Rows are points. Each copy is the shape, with its points in the same order, stretched, turned, moved and blurred by noise. Say if it was mirrored as well.
In the rows, 128 means zero.

Shape (8 x 2):
[[ 75  93]
 [120 121]
 [168 135]
 [ 75  85]
 [112 165]
 [ 82 138]
 [108 109]
 [114  74]]
Copy 1, 8 rows:
[[117  73]
 [122 113]
 [120 162]
 [109  60]
 [167 123]
 [157  94]
 [122 106]
 [ 91  93]]
Copy 1 is: mirrored
Copy 2 (8 x 2):
[[186 186]
 [145 139]
 [118  98]
 [203 181]
 [103 167]
 [134 185]
 [156 159]
 [200 145]]
Copy 2 is: mirrored

Shape:
[[102 135 171]
 [126 110  99]
 [147 124 159]
 [143  98 151]
 [106 130  40]
 [ 97 137 177]
 [ 99 128 171]
 [203 130 175]]
Copy 1:
[[ 77  85 157]
 [126  71  99]
 [ 94 122 121]
 [ 81 105 104]
 [174  31 106]
 [ 74  88 170]
 [ 75  82 153]
 [ 98 176 110]]
Copy 1 is: mirrored
Copy 2:
[[ 90 124 165]
 [126  92 115]
 [133 145 143]
 [143 115 160]
 [ 97  70  64]
 [ 86 132 170]
 [ 90 127 170]
 [175 178 138]]
Copy 2 is: only turned
Copy 3 (8 x 3):
[[118 167 130]
 [134  99 138]
 [161 157 144]
 [155 133 121]
 [112  62 159]
 [113 169 120]
 [125 168 116]
 [190 179 164]]
Copy 3 is: mirrored
Copy 4 (8 x 3):
[[112  99 188]
 [148 126 119]
 [150 126 186]
 [166 110 172]
 [121 145  61]
 [102  92 193]
 [111  88 183]
 [184 162 221]]
Copy 4 is: only turned

Shape:
[[120  75 147 108]
 [119 160 167 151]
 [149 156 115 121]
 [132  91 103 131]
 [102 132  58  86]
 [163 107  96  41]
 [126  64 201 139]]
Copy 1, 7 rows:
[[122 145 121  98]
 [140 137 173 149]
 [177 108 132 134]
 [125 122  98 130]
 [138  48 113 113]
 [177  97  98  67]
 [ 98 186 132  91]]
Copy 1 is: mirrored
Copy 2, 7 rows:
[[145 118  91 166]
 [117 163 184 161]
 [124 164 138 106]
 [146 112 118 115]
 [ 90  96  94  86]
 [117 164  42  97]
 [174 139 125 201]]
Copy 2 is: mirrored
Copy 3 (7 x 4):
[[124  54 115 128]
 [ 96 140 138 148]
 [151 143 113 108]
 [166  90  89 137]
 [151 124  26  90]
 [179  78 100  41]
 [122  46 186 146]]
Copy 3 is: only turned

Shape:
[[ 88 189 162 107 136 131]
 [ 76 165  56 161 123 130]
 [110 141  98  90  93 143]
 [148 179 140 128 130 122]
 [107 105 107  77  75 134]
 [157 134 128  57 108 154]
 [101 107 111 173 127 126]
 [189  78 139 150  87  64]
 [175 164 163  92 171  79]]
Copy 1, 9 rows:
[[ 79 100 164 143 116  80]
 [101 174 107 181 129  82]
 [ 87 122 129 177 105 147]
 [133 112 145 129 105 107]
 [ 94 102 128 197 126 172]
 [ 90  96 135 142  95 182]
 [125 139 118 162 178 103]
 [208  72 119 169 157 156]
 [136  57 109 114 107 102]]
Copy 1 is: only turned
Copy 2, 9 rows:
[[150 133 180  77  96 183]
 [166 244 179 150  70 147]
 [150 149 112 119  62 172]
 [164 102 184 102 128 156]
 [114 137  71 117  55 167]
 [154  77  69  95 102 168]
 [142 170 157 131 101  95]
 [ 92  72 107 181 160 104]
 [155  94 136 105 204 157]]
Copy 2 is: mirrored

Shape, 13 rows:
[[124 128 127 142 146  95 166 133]
 [126 164 111 123 141  93 151 162]
 [144 121 140 147 104 176 150 148]
 [120  87 148 160 119 124 133 132]
 [168 115  95 154 128 116 136 120]
 [144  99 158 166 130 159 117  91]
 [166 139 197  47  72 111 110 146]
 [107 162 103 161 129 126 104  90]
 [139 115 175 202 118 130 111  80]
 [148 181 211  25  96  87 108 123]
 [145 125 128 128 142 155 162 107]
 [ 93 130  95 111 141  93 132 116]
 [114 164  94  84 196  95 110 166]]
Copy 1, 13 rows:
[[168 125 114 134 114 119 128 110]
 [157 147 112 175 112 105 122 145]
 [ 85 166  97 125 140 167 152 126]
 [128 119 117  92 119 163 166 120]
 [131 151 127  98 125 134  96 137]
 [101 118 134  94 175 156 150 100]
 [119 238 172 173 130 161 214 151]
 [ 94  82 163 160 137 125 104 113]
 [127  93 143 105 178 189 142  99]
 [142 217 199 226 148 127 211 129]
 [110 147 120 126 146 114 122  90]
 [128 104 158 144  84  88 128 109]
 [156 129 125 185 134  34 127 163]]
Copy 1 is: only turned
Copy 2, 13 rows:
[[125  80 121 150 124  98 149 136]
 [145  94 128 148 145 123 163 167]
 [134  92 150 130 167 142 140  73]
 [107  90 148 147 115 114 102  93]
 [158 100 110 152 159  92 128 117]
 [132 106 116 155 101 129 113  62]
 [179 137 198  36  51 145 150 109]
 [126 152  89 167 129 133 142 131]
 [127 123 135 186  81 116 119  49]
 [182 150 175  37   7 152 179 138]
 [143  88  99 128 140 118 153 102]
 [117 115  93 122 118 108 130 178]
 [160  99  81 149 109 159 142 219]]
Copy 2 is: mirrored
